Every row gives one point. The last column is the point's height on a tilted bowl or saddle (a function of degree 2), plus a little noise. Count its main directions that bend up, bend down and stay straight.

Points (10 x 3)
[[ 21 -63 -36]
 [-15  28  40]
 [ 23   1  31]
 [-49 -54 -14]
 [-46 -92 -95]
 [ -2  48  24]
 [-52  -5  34]
 [ 63   5  -5]
 [ 51  49 -11]
 [ 40  18  19]]
Directions: 0 up, 2 down, 0 straight

Points (17 x 4)
[[ 21 -39  19 -48]
 [ 65  28  -3  30]
 [-42 -87  20 -30]
 [-30  -4   2  -5]
 [ 45 -48  77 -95]
 [-33  -9  32  16]
 [-48  33 -10 -37]
 [-95 -14 -63 -38]
 [-11  16  25  -2]
 [-62 -20 -15  -6]
 [-52  12 -39 -25]
 [ 15  24 -52  54]
 [-17  21  36   6]
 [-53   2 -27 -18]
 [ -6 -59 -10 -38]
 [-17 -67 -20 -36]
 [ 11 -30  61 -19]]
Directions: 1 up, 1 down, 1 straight

Points (46 x 7)
[[ 16  -8   4  -7   5  26   6]
 [  9   7  16  40 -16 -14  14]
 [-28   8  16 -12  26 -59  18]
 [ 31  -1  31 -18  26  -8   2]
 [ -2  -3  20 -22   0  -8  -3]
 [ -9 -15   9 -19  11  25   1]
 [ -1 -11  23 -30 -11 -12  -8]
 [-19   0  25  -2 -16  -5 -14]
 [ 17  -4  13   1 -21  -5 -10]
 [ -2  10 -11   1  10   9 -19]
 [  9  33   3  47  12   3  50]
 [ -2  23   6  10  -7  14   0]
 [-13   8 -22  -4  59 -23 -54]
 [ -1 -37 -62 -37 -13   3  95]
 [ -9 -39   5  -4  26 -15  -1]
 [ 11  -7  35  21 -15  13 -10]
 [ 43 -19  -4 -21   1  25  56]
 [-26  11  10  12  -4  31 -29]
 [ 18  10  -5 -51   9 -11  16]
 [-22  11 -36 -39 -29  -7  27]
 [-28   8  -3 -25  14 -11  12]
 [ -4   9  12  -3  15  22   1]
 [-44   1   0   4   3 -10  14]
 [-95 -27  32 -21  -5  -7  94]
 [  1  -6 -13   8 -11  48 -47]
 [ 13  29 -13 -21 -38   6  15]
 [  8  18  -1  27 -43   5 -42]
 [ -1  37  -5  11  -3 -12  16]
 [-41  12  -8   6   5  61 -84]
 [-46  38 -11  -4  21  30 -17]
 [ 25 -35  28  13  15  -1   5]
 [-12 -10 -17  17   7   9 -23]
 [ -4 -25  -7   5  13  10  -9]
 [ -4  12 -20  25  13  15 -37]
 [-14  -1  16  46 -22  12 -39]
 [  8  32  -5   8 -27  -8  -1]
 [ -5   2 -19  -8  -7   7 -16]
 [  5   9 -10   2  46  37 -52]
 [ 17 -27   2  10  63  11 -29]
 [-19  -4 -20  11  15  40 -64]
 [-37  21 -18 -14 -32 -23   7]
 [ 14 -30 -29   9  13  26  -1]
 [  5  19  -3  -8  19   6  -4]
 [-38  10  -6  -5  -4  -5   4]
 [ 12  25 -22   9  37  38 -61]
 [ 14  -5 -20   8  14  14 -19]]
Directions: 3 up, 2 down, 1 straight

Points (69 x 9)
[[ -7 -16  -4  10 -35  29  39  43  26]
 [ 10  10  25 -17  -6  -7   5 -30  26]
 [ -8   5 -23  46  18 -49  62  18  58]
 [ -9  64 -27  22   4  26   2 -19  53]
 [-13  72 -18   5 -65   1 -88  14  87]
 [  3  -9   8 -25  -5  14  23  40   5]
 [ 40  41  -6  43   1  27  12  42  -9]
 [ 46 -32  25   6  25 -40 -18  31  40]
 [-46 -59 -33 -32  -7 -27  -7  19  29]
 [ 23 -27  17  59  13  89 -11 -43  80]
 [  7 -54 -21 -44  14 -11   5  12  29]
 [ 12  38  32  -2 -95  -8  -4  21  25]
 [-22 -19 -26 -46  18  30  43 -33  23]
 [-27 -37 -18  38  25 -17 -18  26  63]
 [-17 -19 -54  -3  31 -40 -10  45  66]
 [ 85   6 -81 -21 -15 -28 -30   2  91]
 [-37  14 -30  31 -33  45  -7 -42  51]
 [-68  -4  -3 -33 -33 -25 -31   4  -5]
 [-14 -27  25   5  14 -13  26 -43  40]
 [-24 -13 -16 -62  51  11 -62 -18  50]
 [ 40 -21  13  12 -12  10 -25  57  21]
 [ 16 -43  30  42  17 -26  36   6  35]
 [-46  47 -45  -7 -43 -20  -8  30  43]
 [  8 -13   9  -9  38  -3 -15   5  26]
 [ 24  47  15  37  22   7 -21 -13  26]
 [ 23  13  -6  39  12 -30   3  20   5]
 [  1  39  58  -8  22   0  17 -10  56]
 [  5 -11 -21  48  24   4 -73  -8  84]
 [ 26   5   4 -19  28  19  -1   8  18]
 [-24  60 -28  -6 -18   3  45  -3  62]
 [  6  16   0  15  32 -19 -12 -22  25]
 [ -8  -8 -16  -8   6   9  30  17  10]
 [-14 -23 -10 -16  18 -35  52  16  37]
 [ 35 -43   0  17 -61 -23 -17  22  61]
 [-84  12   6 -13  24 -29 -12 -14  31]
 [ 31 -41 -17  35 -48  -3  20 -11  62]
 [-32  -6 -38 -22   3   6 -12  58  32]
 [ 43   7  24  16 -11  14  22 -20   8]
 [ 18  21  14 -31 -29  14   9 -40  41]
 [ 43 -10  35 -16  -6  -4 -31  -7  45]
 [ 12   2  22  -1  15  35  -6  31  20]
 [ 29  17 -22  19  17   8 -28 -53  17]
 [-12   2  11 -42 -44   6 -20 -30  22]
 [-11  38  12 -46 -17 -23  24 -56  53]
 [ -8   5  10  32 -26 -32  12 -37  31]
 [ 40   2  16 -32   4 -20  35  15  21]
 [ 57  16  18  15 -36 -41  32 -32  24]
 [ 23 -24  32   3  -9 -35  18 -18  39]
 [ -6   9 -17  23 -77  50 -25 -43  85]
 [-19 -13 -15  -1 -28  -9 -22  10  22]
 [-41  13 -37 -10 -25  17  69 -14  71]
 [ 38   3  31 -30 -11  24  -7  -4  40]
 [  7  25  16  -1 -42 -10  13  11  10]
 [ 27 -25 -52  27   6  41  21 -11  34]
 [-22   8   3  33 -31  24  -4 -30  35]
 [-15  27   6  -4  23 -15   3   0  28]
 [ 24 -19 -10  26 -36  37 -70 -22  87]
 [-26 -11  -3 -28  19 -15  29   2  18]
 [ 26  20 -16   6  10  -1 -18  24  18]
 [ 28   1  26  44   1  -7 -13  66   1]
 [ -6  11  -8 -37  35 -19  -9   3  37]
 [ 23   9   2   0  24   1  19  25   0]
 [ -6  -5 -13   0   0  36  15  12  15]
 [ 54  22 -14  31  51  76 -40  29  75]
 [ 26   8  56  30   3 -27 -11  -2  31]
 [-21  -6 -16   1  11   8 -34 -26  17]
 [ -9  21  10   7 -27 -15 -12 -18  14]
 [  1 -32  -1 -15 -34 -49 -17 -21  45]
 [-54  -3  34  13  18 -15  -6 -24  45]]
Directions: 5 up, 1 down, 2 straight

Points (75 x 9)
[[  5  40   4 -47  13  26   3 -24 -46]
 [  0 -35  20   6  -9 -28   4 -53 -22]
 [ 12  22 -14  21 -26   8 -13  57 -32]
 [ -5  21 -27 -24  -5   9  40 -14 -32]
 [-17 -20  -9 -27  -6   5  46  -9 -22]
 [  4 -32   5 -59   5 -22 -36  40  45]
 [ 16 -24  20  18 -17  64   6  -7  -9]
 [ 12   3  27  15 -21   8  41  38  -8]
 [-19 -10  20  -3  16  14 -15  15  56]
 [-15 -31 -29 -12 -23  10   9   7  -9]
 [-33 -26  -6  47  41  28  40   6  39]
 [ 28  45 -65  41 -45   1  -4  34  -7]
 [ 49 -20 -30   1 -17  18  -8  14  39]
 [-27  10  95  11   7   7  14  -5  41]
 [ 17 -29   4 -25  31  18 -10   4  95]
 [  3  57  13  -5 -33   8  -9   9 -12]
 [-15 -15   7  14 -35  10  27 -31  -8]
 [-13 -41  18  19 -13  13 -28 -27  25]
 [  0   1  20  -3 -35 -15  63 -52 -39]
 [-27  23 -35   2  25  44  41  -5  18]
 [ -7  18 -44  12 -19  26  54  41 -15]
 [ -8  10  36 -33 -24  22   1 -15  -4]
 [-11  -8 -15   7 -32   5  17   7  -7]
 [-28  27   3  22  10  41  34  -1  32]
 [ 20  28   2  -4  -3 -20 -15  -5  10]
 [ -8 -55 -44 -12  11  37  -2 -23  52]
 [ 55 -20 -52  -2  -4  43  39  54 -36]
 [-15 -24  -2  -2   6  22   7 -18  31]
 [  4  17 -15 -10  24  35 -21   4  44]
 [ -8 -22  10 -20 -19   1 -36 -26  23]
 [-15   1   1  35  20 -31 -20 -39 -64]
 [ 38   9  15  30 -35   7 -10  -5  -1]
 [-12 -23   6  43  27 -34   9 -15 -68]
 [-15  59  58  -7   8  12   2 -20 -41]
 [  3   4  33   4 -38  16  -4  18  -8]
 [ 43  -4  47 -34  -7  -6 -70 -35  52]
 [ 11  12 -25 -13   6  27   8  38  36]
 [-13  -4 -35   8 -38 -40  -5  45 -66]
 [ -6  13  29  16  -3 -30 -15 -20 -17]
 [ 19 -34  23 -47 -35  33  19 -18 -41]
 [ 14  13 -70  -6   3  37  18  33  19]
 [ 52   7 -19 -34  33 -27  -8  36  77]
 [-25  39 -67 -40   1 -37  -4  12 -55]
 [-45  50 -19 -13   0 -21  14 -24 -35]
 [-18  17  15   6 -15  17  11  16  24]
 [ 19 -10   1 -19 -63 -37 -28  43 -53]
 [ 30  -6 -17 -19 -15  45  31 -16 -41]
 [-11  27 -38   3  51 -17   4 -28 -66]
 [-34  27  34  30  -2   1  49  -4  50]
 [ 19   4 -13  26 -13   1  32 -17 -25]
 [  3  29 -41  27   4 -20 -26  17 -15]
 [ 12 -21  -2 -19 -19 -35   5  25 -10]
 [  5 -40 -17 -16 -46  21  29  -4 -63]
 [ 12 -45  25 -11 -41 -10   3  21 -27]
 [ 53   6 -26 -15  -6 -13 -17 -11  65]
 [ -8   1  14 -48  59   0 -31 -11  50]
 [ 16  -4  -2  10 -35  19   5 -52  -7]
 [ 42 -25  -1 -23   0   4  -2   2  51]
 [ 13 -22  -1  65  -6   1 -15 -22 -43]
 [ 20 -23  41  14   8  10 -28 -23  26]
 [-39  55 -37  10  -4   0 -16  13 -12]
 [ -6  17   3  -4  -5  35 -50 -17   7]
 [ 48 -30 -42 -26 -11 -46  45  34 -66]
 [ 14  14 -32 -19 -26 -19  25  41 -15]
 [  7  20 -43  18 -22 -48  12  31 -32]
 [ -4   7 -29  31 -32 -25  32 -22 -30]
 [  2 -10 -41 -20   3  19 -16  16  54]
 [ -8   4  25 -42   9 -10  16 -18   1]
 [ 10 -27   5  -8   4   7  -2   0  39]
 [ 31   1   6  28   0  35  18 -85 -90]
 [  2  32  76   9   6 -36  -1 -10 -24]
 [-29  25  27  44  -2  30  -9   1  -5]
 [-21 -32  35   3 -26  25 -16 -27  26]
 [ 32  24 -10  -6 -31  16 -17  10  11]
 [-76  15 -47  13  14  34  27 -24  32]]
Directions: 2 up, 4 down, 2 straight

Points (77 x 9)
[[ -2  11 -13  -4  16 -52  16  31  22]
 [  5 -11 -13  -8 -28 -30 -20 -48  28]
 [-22 -24   3  38  48 -17  43  62   3]
 [ -7   4 -37  58  17  28  -9  17  -9]
 [  5  -5 -81 -33  31 -12 -36   1  35]
 [-33 -60  11 -19  43  28  -5  56  40]
 [ 13  29  25  32 -54 -68   7 -30  48]
 [ 35  50 -12 -61  -3  69  17  75  26]
 [ -5 -21 -22 -16  15 -32  -1 -21  23]
 [ 14 -26 -63 -18  36 -55  -8  62  36]
 [ 41 -10 -35  15 -27 -21 -29  45  20]
 [ 46  31  56   8 -14  -3 -65 -10  47]
 [  1 -26 -86  22 -13  69 -16  50  35]
 [ 18 -42  20   9   0  13  13  25   5]
 [  1   1   3 -55 -19   6 -29   5  29]
 [ 59  13 -16  23 -49   1 -18  64  22]
 [ 22  -9  23 -45 -15   6  -1  23   7]
 [ 15 -26  27  17  13  10  -5  -2  15]
 [-15   1 -11 -49 -76  33 -46  16  51]
 [ 11 -23  -9 -57  20  56  32 -18  22]
 [ -2   7  12 -55   9  -5 -45  15  40]
 [-37  17  10   8 -16 -25  11   3  17]
 [-59 -35 -21  30  21 -17 -32 -10  -9]
 [ -5  44  32  -6  61 -11 -17  51  33]
 [-14  48 -28  10 -19  56 -54  14  42]
 [ 39 -27 -22   3 -33  13   5  37  -3]
 [-37 -30   8  25  -4 -17 -53 -45  14]
 [-24  67  -1   9  25  30 -34  14  20]
 [  1 -29  45 -11  -5 -11  48   6  15]
 [  5 -61  36 -59  20 -11 -21 -16  62]
 [  7   1 -57  38 -18  20  16  20   7]
 [-58 -14  37 -95  47  38  -5  -9  95]
 [ 15  -3 -54  28 -69  19 -25 -18  40]
 [-15 -29  32 -66  51  25  35 -42  63]
 [-20   8  19 -22 -12   1   4 -51  25]
 [ 11 -28 -37   7  -8  11  53  -4   3]
 [-15  13  47  15 -22  37 -56   4  40]
 [-13  39  15 -29  -4  26 -40  64  50]
 [ 40  47  -6  15 -19 -56  -8 -27  31]
 [  7  -7 -24 -39  36 -17  60  10  17]
 [ 19 -30  27  11 -24  29  54  39 -10]
 [ 60 -45  39 -61 -40 -19 -63 -25  53]
 [ 62   4   5  41 -18  30  31  30  -1]
 [-39 -11  13   5   5   1  23  -8  15]
 [ -9 -60 -13 -23   7 -22 -17 -65  53]
 [  2  10 -36  -8 -43 -16  -6  31  24]
 [ 57 -34   7  -7   8  45  -2  45   2]
 [ 28  33  37 -16 -29   0  17   1   5]
 [-38 -38 -22  35 -31 -36   5  21  10]
 [ 37  41  23  23  42 -33   8  21  15]
 [ 28 -74  19  -5  10  20  43 -15  19]
 [ 60   0 -52  14   3 -74  38  -4  26]
 [-16  10 -20  -3 -41  32 -17  45  27]
 [ 40 -21 -19  30  25 -65  10   3  17]
 [ 24   0 -85 -61  24 -24 -12  -7  44]
 [ -3 -38   1 -17  18   1 -49 -46  38]
 [-75  -8 -25  -7  43  -8  11 -33  22]
 [-40  14 -31 -53  -1  48 -11   9  45]
 [ -8 -24  36 -16   8 -21 -17  43  31]
 [ -8  12  25  32  17 -34 -18  76  25]
 [ -2 -18  16  63  30 -11 -52 -15   2]
 [ 44  44  -9  55  10   0 -27  17  16]
 [ 40  64  34  18   3  31 -21 -34  33]
 [  0  -3 -76  38 -13 -20   5  74  18]
 [-17   7 -22 -27 -19  -1  12  21  17]
 [ 10  11 -21   4  31  26   4  62   7]
 [ 26  36   6 -31 -59 -33  46 -25   9]
 [-34   5  39 -20 -14  82 -44 -35  60]
 [-31  45  50  -6  19   6 -86 -12  36]
 [ 58   2  -1  -7  32  31  17 -65  21]
 [ 23  15  61 -40  -8   4  -1   4  17]
 [-42  22  17 -10  35 -14 -19 -32  19]
 [-19  -3   2  -3  -9  36 -86 -22  39]
 [ 25  -3   8  -8 -14  30   7   3   5]
 [ -4 -29  21  22  40 -11   4  -9  16]
 [-47  -9  42  16   0 -30   3  26  23]
 [-21 -25  -1 -32  35 -51  14 -40  52]]
Directions: 5 up, 1 down, 2 straight

Points (68 x 9)
[[  6  18 -24 -23 -22 -26   0  33 -16]
 [  4 -10 -57 -63   9  23  17   2 -35]
 [-15  25 -28  55 -37   2   8 -17 -18]
 [ 11   1 -27   3 -15  -7  27   8   2]
 [  2  22 -54  43 -18  11 -43  -5 -22]
 [-69  36 -14   5 -13   5 -24  13 -21]
 [-12  30 -15  52  -1 -23 -28 -42 -24]
 [ 13 -10  13  -8  -9  -4   7 -19  -6]
 [ -9  53  -2 -53  -9  15  12  23 -25]
 [  3  17   3  48 -14  -3  15 -17  -9]
 [-26 -17  -6 -10 -10  28  11  14  -9]
 [ -2 -31 -18 -45 -40  14  -7 -56 -49]
 [ 37 -43   8  14  -3  14   5 -29 -37]
 [  9 -30 -53  81  15 -42 -13   6 -37]
 [ 10 -22   0  31  33  -3   0  40 -36]
 [ 14  -8  27 -26  45  25 -41 -19 -61]
 [-17  19 -44  18  28 -17 -10   5   6]
 [  2 -12  -9  36  27  22  26   0 -11]
 [-17  10  12  47  33  -9 -20  38 -45]
 [  8  54  13  47  37   7  10  30 -50]
 [ -2  28   3  24  -7 -13  29 -12  -1]
 [-39  -9 -30   5   6 -44 -15 -37  -3]
 [ 25  15 -12 -14  27  41  20  57 -48]
 [-25 -31  30 -20 -42  28 -54 -10 -67]
 [ 50 -65  17  14  28  28  -9  40 -95]
 [ 12 -12  36  38  21 -17  34 -22 -27]
 [-21  15  13  14 -37  16  -8 -24 -12]
 [ -5 -41  -9   4 -17   6  23  36 -22]
 [ -5 -19 -47  11  20 -40  30  33 -23]
 [  0  21   7  28   6 -24 -33  17 -29]
 [-13 -24   5  16  16  -3 -28   9 -23]
 [-16  33 -42 -46  -4 -35  16 -10 -10]
 [ 24   0 -37  11 -34 -10  26  20 -11]
 [ 24  15  13  29 -36   7 -43 -41 -55]
 [-69  -9   8 -13 -12 -14 -14  21 -24]
 [ 26 -14  38 -33   9  20  13   2 -25]
 [ -8 -59  -6  62   2 -35  -6 -55 -67]
 [  9  32 -67  39 -49  -5 -38  46 -55]
 [ 57  -1 -51 -51  -4  -1 -11 -16 -34]
 [ 48 -13 -13 -30  11 -24   4  -3 -26]
 [-24  13 -20  22  11 -25   8  -1   5]
 [  4  26 -26  21   3  52  36  -7 -11]
 [ 54  -9  46 -17  44  -8  19  -6 -53]
 [ -7  -7  36   9  38  28  -2  51 -57]
 [ 10 -59   8  19 -19  39  21   9 -40]
 [-10 -34  24  41   6 -24  19  -4 -27]
 [ -5  45  35   1   7 -18  17 -18 -19]
 [ 20  -6   9 -15   4  29  33 -11  -6]
 [ 16  -7 -56 -31  31   1 -10  36 -32]
 [  6 -24  21  21   8 -46  -7  -2 -32]
 [-88   0  -5   0  14  27   4 -24 -27]
 [-12  -1   6  -1  41 -23 -41   9 -31]
 [-27 -20  17 -13  12   1  17   3  -9]
 [ 38  -5  26  41  16   9  39  11 -25]
 [ 18  23 -19 -13  15  11 -26  12 -15]
 [ 29  18 -24   9 -17  -2  -2 -43 -10]
 [-32  23  -5 -32   6  20  -2 -22  -4]
 [-25  31   1  20  14  15  17  20  -7]
 [ 16   9  13 -47  11 -48   7 -15 -32]
 [-37  18  38   8  -1  95 -23  40 -92]
 [-16 -27  28   6   3   8  -4  23 -24]
 [-57  12 -26   5  10  31 -19 -23 -13]
 [-27  19   2 -18 -35   7  24  -3   2]
 [-28 -27  -3 -13   8  -8  59  40 -32]
 [-37  38  -7  39  16  20  -3  -1 -14]
 [-31   2 -25  -3 -22  39  25  46 -23]
 [-31   5 -18   4   2  28  -9  53 -31]
 [-30  40 -23  21   8 -17  17 -36   1]]
Directions: 0 up, 7 down, 1 straight

Points (77 x 9)
[[ -1  45   8  17  25   6  33  35 -12]
 [-32  44  33 -41  34 -35  18  -5 -58]
 [ 95  33   9 -25   4  14  27 -20 -34]
 [  0  28 -34  16 -10 -36 -11  19 -21]
 [  7 -56 -11  -7 -76  17  18 -38   8]
 [-25  10  40  -1  40 -65  60 -17 -45]
 [ 30  41 -28 -23  28  50  27  41  12]
 [-23 -28 -13  26  19 -21 -13 -29  -2]
 [-31 -13   1  23  58 -18 -19   4 -27]
 [-20  38  -7   0  16  52   7  22   2]
 [-11  25 -44   1 -22 -34  -9  41 -28]
 [ 32 -11   2  21   4  -6   1   8  -7]
 [-54 -13  23 -21   2  49  52  19 -38]
 [ 24 -16  19  17  56 -55  14 -21 -21]
 [-18  -4  12  54  13   7  33 -33   7]
 [ 14   1   7 -40 -20  -3  13  51 -34]
 [ 21   6  -8  11 -35   4   1 -11   5]
 [ 11   5   0  19  17  28   9  11   4]
 [-49 -12   1  36  57   6  12 -15 -21]
 [ 33   5  27   9 -27 -42 -31 -47  -7]
 [ -6   6   2 -29  48  22  16 -25 -15]
 [-41 -16 -12 -49   2  27  53 -39 -22]
 [ 39 -27 -17  24  41  58 -12  34  -7]
 [-10  51 -21 -23   5  78  -6  15  -2]
 [-11  40 -44  29  -9 -34 -14  -5 -29]
 [-33  11  -6 -61  -4 -81   6 -22 -48]
 [ 21 -27  19 -64 -18 -32  44  -5 -46]
 [ 17 -14 -12  33 -35 -36 -45 -65  -1]
 [-13  -6 -27   1  21 -33   4  21 -14]
 [  5   4 -13 -16  25  35  67  -7 -14]
 [ 48 -10  25 -54 -13   1  47  15 -48]
 [  9  -7   9  39   3  -8  28   7  -7]
 [-57  44  -9  61  55  -4 -11  12 -57]
 [ 20 -26 -45 -24  22 -29  32 -26  -4]
 [ 34  14 -29 -16 -45   5 -14 -26  -8]
 [ -5 -24  -4  26 -16 -28  42  15 -22]
 [-45 -35 -39  12  -2  14  11  40 -31]
 [  6   5  34 -33  80  38 -21  39 -45]
 [  3  34  38 -19   5  18 -35   4 -32]
 [ 17  15   9  -5  22 -38 -26  33 -27]
 [-25 -21   4  25 -52 -26 -27  17 -30]
 [ 50  23  -6  10  -6 -14  31 -22  -6]
 [-25  30 -28  38 -33 -18 -25  12 -28]
 [-66  28 -16   1  11  43  36 -22 -19]
 [ -3   8 -49 -58 -32  31  22  -1 -27]
 [-11  16  -1  -6 -16  -6   4  26 -11]
 [ 30   0  10 -22 -23 -47  49  38 -49]
 [ 12   4 -13  40   5  20  11 -46  11]
 [  7  -8 -10  38  52  -1  -1 -13  -9]
 [-55  49  20  23 -35 -19   9  41 -45]
 [  0  23  28 -28 -42  30  63 -29  -2]
 [-22  12  11 -53  33 -39 -36 -31 -53]
 [  3  58 -33 -18  16 -24   7 -21 -21]
 [-24  -3  -6  14  11  10  26  31 -12]
 [ 13 -70  16  22  27 -15  10   4 -26]
 [-21  21 -23 -20   1  23  54  12 -15]
 [-40 -45  -2   6   9 -20 -20   2 -24]
 [-43 -30 -12  28  -4  23  -8  44 -26]
 [ 22  27   8   1 -23 -19  16 -46   9]
 [ 26 -12  33 -47 -35  21 -61 -45 -51]
 [-16 -13 -32  -9  27  13  -9  -1  -4]
 [-31 -12  12 -68  24  76   7  -2 -59]
 [-57 -28   0  36  20 -17  40  -2 -25]
 [-27   4 -33 -10  -9   2 -22 -22 -10]
 [ 69  15 -35 -35  45 -45 -50 -11 -33]
 [  9  59   4 -15  44 -12 -21  26 -23]
 [ -8   9  -3  -6 -11 -33 -11 -90  18]
 [-22  14 -11 -46  22 -44   5 -20 -26]
 [-37 -11 -17 -19 -27  46   7   9 -11]
 [ 30  45  36 -30  20  18 -21  25 -33]
 [  8 -15  49 -28 -39  19   8 -42   5]
 [  5   3  -1 -24   6   2  28  42 -17]
 [ 33  -4  43   8 -17 -38 -90  32 -95]
 [ 25   4  -9  23 -11 -22  14 -58  16]
 [-23  23  -1  45 -15   9   5  13  -7]
 [-47  -4  21  -2   5  28 -25  43 -34]
 [ -7  -9  13   8  43  -8  49  -2 -16]]
Directions: 1 up, 6 down, 1 straight

Points (73 x 9)
[[ 23  45 -23  11  -4  40 -38 -40 -29]
 [ -3 -25   6  10 -57 -27 -44  54  78]
 [  8  34   5  20  10 -27  44  22   5]
 [  4 -46  31 -41  59 -13  24  -6  46]
 [ -1 -35   8 -18  17 -12  50 -19  11]
 [ 21  65  17  -5  22 -11  36  16   6]
 [-18  -5 -48  12 -37   7 -11  36  12]
 [-33  23  19  -8  22  24 -55  25  51]
 [ 34   4  14 -29 -10  26  10  -2  -4]
 [-26  16  -4   8  28  23   6  16   4]
 [ -4  49  -4 -22 -17 -29 -13 -12  -9]
 [-54   9 -38 -28 -22  29  57  -1 -13]
 [-36  20   8 -18  26  29   4  -3   0]
 [ 10  69 -38  -5 -10 -41  10 -42 -29]
 [  5   6  -6  -1  65 -11 -19  21  40]
 [ 19 -50 -24  20 -33 -13 -12 -80 -17]
 [-15  20 -12 -35 -25  25 -43  16  12]
 [ -7  18  12   7  23  -5  15   7   1]
 [  2  38 -25   8 -27  12  -3   1 -28]
 [-28  15  22 -19 -45 -55  28  66  95]
 [ 45 -29  -4  37  16 -29   9  40  37]
 [-89  13  -7  -6  11  30  20 -43  -7]
 [ 47  37  31   9 -16  13 -60  13  11]
 [ 65   5   2 -31  10 -48 -16  31  49]
 [-10  10   0  16 -59  18 -20 -44 -24]
 [ 17  28 -65  10  -7  50 -68  19  -1]
 [  3 -18  -4 -27   5 -40  -8   9  34]
 [ 15  19 -18 -17 -33  15  -3  28  -5]
 [  0 -26  -6  35  88 -19  30 -30   7]
 [ 23 -28 -22  18 -11 -18 -10 -35 -11]
 [-36  40 -34  -4 -31 -14 -11 -32 -30]
 [ 29 -13 -12  -8   7   8  95  20   9]
 [ 17  20  31  54  19  -5  55 -29 -36]
 [-12 -17 -44 -25 -17  40 -17 -35 -25]
 [-21 -44  -3  56  19  11  -7  26  51]
 [ 53 -54  14  67  22   1  21  14  17]
 [  3  72   5  31  32  16  63  56  21]
 [ -9  17   5  23 -15 -45 -18 -13   1]
 [-29  13  34  -8  14  -8 -10   1  22]
 [-21 -78   4 -10  10  22  56 -44  23]
 [-30  22 -59  34  -2 -69  -8  -5  16]
 [  4  22 -35 -22  45 -29   5  -2  13]
 [ 10 -14  28  18  43  -1 -11 -33   6]
 [ -7 -42 -10  30  61 -20 -37  -7  63]
 [-32 -51  18  -9  19  29 -30  31  81]
 [-42  30 -12  16  34  39   7  20   6]
 [ -8  13  14 -35  -9  64 -37 -58   3]
 [  6  36 -11 -57 -33  57  15 -11 -22]
 [ 20 -18  30 -43 -15 -22  -9  74  79]
 [-80 -32  -8 -14  38   1 -29 -55  42]
 [ 35   8  -3  -7  15  51  36  56   1]
 [-13  15 -16  -2 -34 -12  66 -53 -40]
 [ 60 -24  -2  -9   3  10  57 -30  -9]
 [ 40 -10 -13  37   3   2 -57  11  18]
 [-26   4  76   7   2  28  33   6  34]
 [ 40  13 -31 -21  12 -38  28  87  69]
 [-18 -20  27   6  -5 -14  -9  11  39]
 [-56  41   5  -8 -24 -12  32   2  12]
 [-25 -10 -32 -12  13  39 -10  -4  -7]
 [ 22   5  -2 -33 -13 -86   3  45  73]
 [ 10 -25  32 -24  38  16  20 -32   5]
 [-48 -41  23   7 -55 -18   2   0  79]
 [-19  32  53  27  62  24  -7  -4  17]
 [  2 -36 -13  25 -16 -50  13 -11  22]
 [-26  49 -41  18  20  40  18 -63 -59]
 [ 50 -34 -18   8  33 -49  22 -17  28]
 [-43  18  22  42   5  -1 -58   4  53]
 [ 33 -29  29 -20  18 -38 -35  42  74]
 [-44  28 -16 -41 -10 -23 -38 -18  11]
 [-22 -41 -35  -9 -24  24 -38 -13  22]
 [-37  26  54  13   3 -33 -32  39  71]
 [-23  -3  65  -1  -4  18  11  71  84]
 [-14  16   3   9  27 -11  36  16   6]]
Directions: 4 up, 0 down, 4 straight
